Each row of a before or after table is a point. One or more steps were done to the points. Then noise was added and the rows were shuffled. The steps act on columns, c1 being the first. Name the steps. A step turns or swaps two columns, mirrors them in a line or flattens them onto one, adds a multiple of one to another, or multiplies or shifts one. Angles are multiples of 10 degrees, from the lower column toward the higher: turns from -170 to 170, lines from 10 to 170 but not 90. Use the fewest steps. Two steps may share a column if one is a turn and the other turns, adds or multiplies; they go together, in the order done. Otherwise the lowest column goes first.
(in the rows, 128 means zero)

Before (8 x 3):
[[197 115 117]
 [ 92 141 113]
 [113 102 134]
 [188 140 119]
 [157 170 113]
 [189 115 113]
 [176 128  89]
 [104 128 132]]
After (8 x 3):
[[123 191 128]
 [145  93 122]
 [101 189 123]
 [132 101 125]
 [105 107 136]
 [106 194 130]
 [121 178 110]
 [162 166 125]]
Steps: mirror c1 and c2 in the line at 50 degrees; multiply c3 by 0.4

Before (13 x 6):
[[ 53 110 223  91 122  77]
 [195 184 153 119 100 142]
 [198 118 121 102 143 164]
 [150 129 149 100 109 129]
 [159 163 157 134 108  80]
 [209 127 122 129  91 131]
 [147 122 126 103 130  99]
 [123  99 200  86 150 110]
 [121 145 147 123 153 119]
 [207  85 156 128 159 131]
 [201 123 162 154 120 156]
 [ 93 104 170 118 123 119]
 [202 113 144 158 118 131]]
After (13 x 6):
[[129  93 138 114 154 142]
 [127  64 146 162 133 153]
 [128 108 165 116 153 144]
 [128 107 127  92 116 121]
 [129  92 135 127  91 234]
 [126 124 132 153 124 148]
 [128  88 139 124 117 169]
 [127 109 139 115  98 147]
 [129 144 101 112 131 175]
 [124  98 105 134 107 142]
 [130  79 148 156  89 198]
 [129  97 154 145 104 103]
 [126 160 150 104 116 142]]
Steps: multiply c1 by 0; shift c2 by -20; mirror c3 and c6 in the line at 30 degrees; mirror c4 and c5 in the line at 50 degrees

Before (11 x 9):
[[ 97 168 139  80 106 153 135  97 112]
 [112 138 136  58 119  89 159 125 105]
 [163 129 124 145 163 129 101  99 189]
 [122 158 113  82 107 171 118 166 126]
 [118 126 136 141 121 144 143 133 107]
 [ 65 144 137  78 114 149 109 135 120]
 [ 63 158 115 101  97 144 127 155 160]
 [140 175 106 145 195  89 103 105 138]
 [172 161 151 168 143  94  72 117 160]
 [163 167  99 160 134  91 112  89 154]
 [100 172 172  81 111 155 184 148 120]]
After (11 x 9):
[[113  90 122 129  99  97 135 162 189]
 [ 48 128 140  84  99 150 102 107 112]
 [ 72 118 112  75 167 131  91 108 125]
 [ 13 118 115 102 154 135 112  99 160]
 [123 120 151 141 117  71 179 143 160]
 [ 90 136 106 137 106 111 173 195 139]
 [ 50 133 173 109 148 188  83 110 121]
 [ 68  87 137 144 133 129 109 121 107]
 [ 16 104 138  72 134 131 114 115 119]
 [113 127  99 155  89 109 166 133 154]
 [ 61  97 135  89 125 199 153 120 105]]
Steps: shift c1 by -50; shift c2 by -40; turn c6 and c7 by -110 degrees; turn c4 and c6 by -30 degrees; swap c5 and c8

Before (12 x 12):
[[ 56 134 126  75 145 110 184 156 105 174 109 146]
 [149 155 106  90 121 142 122  72 128 133 145  93]
 [107 112 112  92 181 130 169 149  84 130  94 119]
 [151 154 124 171 134 124 124  62 113 142 129 100]
 [130 111  97 139 129 129  94 106 101 161 148  89]
 [ 83 132 170  85 139 126 175 168 100 127 139 105]
 [ 95 141 115 123 136 147 118 175 152 113 108 162]
 [121 100 160  95 154 149 153 170 176 140 145 190]
 [168 177 110 124 155  99 101 103 105 154 154  96]
 [158 139  96 136 126 100 137 111 134 156 113  60]
 [157 157 144 121 143 142  84  85 129 173 111  77]
 [152 113 138 115  95 155 127 183 132 133 103 208]]
After (12 x 12):
[[155 144 103 137 125  61 153 160 161 134 157 165]
 [ 72 146 111 125 142 156 133 118 180 157 121 101]
 [ 84  82 164  98 154 185 146 126 204 109 133  96]
 [148 105 101 135 130  93  78 139 137  94 156 138]
 [ 86 101 153 114  92 200 146 161 161 149 144  90]
 [ 99 100 113  96 176 121 198 126 114 160 142 127]
 [177 177 143 120 152  77  98 128 154 124 180 120]
 [161 210 117 123 154  99  82 156 136 100 144 167]
 [ 77 137 162  85 141 104 164  84 125 117 128 135]
 [189 172 111  88 113  89 107 140 160 111 130 117]
 [193 162 121 176 134 102 122 130 138 120 141 137]
 [ 77 132 106  76 145 148 197  75 134 133 177 142]]
Steps: turn c1 and c8 by 70 degrees; turn c3 and c8 by -20 degrees; multiply c2 by 1.6; turn c6 and c12 by -100 degrees; add -0.7 times c11 to c7; turn c10 and c11 by 110 degrees; shift c9 by 30

Before (10 x 18):
[[ 93 104 152 122 142 131 125 110 126 135 131 157 153 123 140 135 142 182]
 [119 144 140 140 123 127  95 150 127 162 150 107 153 113 123 120 113 109]
 [ 99 165 144 121 141  96  92 137 148 144 127 125 123  98 129 154 114 135]
 [133 116 150 115 148 118 144 115  89 108 151 131 137 136 114 117 153 126]
 [ 86 130 152 119 142 124 142 152 102 152 132 122 142  87 162 118 145 136]
 [118 112 156 150 129 122 145 152 126 138 154 121 134 102 149 134  88 139]
 [144 130 110 104 159 160 132 177 147  80 122 110 143 113 140 127 110 139]
 [143 169 180 131 124 156 116 157 104 110 113 103 147 150 121  86 141 160]
 [135 116 155  98 172 146 151 141 119 123 117 114 162  58  94  83 158 176]
 [132 128 127 111 128 107  96 123  98 140 141 125 148 117 138 149 119 132]]
After (10 x 18):
[[135 123 124 138 125 107  42 126  99 140 140 128 142 116 147 149 101 133]
 [ 93 103 107 126 113 131 117 147 128 135 131 156 147 124 153 134 172 182]
 [ 87 129 147 107 124 123 159 162 101 150 135 121 166  84 140 118 176 135]
 [144 126 185 100 116 159 128 129 142  80 118 110 141 113 140 126  78 140]
 [116 108 139 131 132 119 175 162 124 137 155 123 149 103 132 135   7 139]
 [143 167 134 141 145 154 100 185 103 110 117 106 124 150 148  88 167 162]
 [123 146 145 165 142 126  57 148 127 160 151 108 127 113 151 118  81 111]
 [134 114 117 101 105 115 159 144  93 108 151 127 117 134 140 118 204 127]
 [100 159 134 153 118  95  37 146 148 143 126 125 127  98 125 154  87 137]
 [136 117 143  80  93 146 170 159 120 125 117 117 101  55 164  81 218 174]]
Steps: turn c5 and c8 by -160 degrees; turn c3 and c8 by 110 degrees; multiply c7 by 2.5; turn c4 and c7 by 20 degrees; mirror c13 and c15 in the line at 40 degrees; multiply c17 by 3
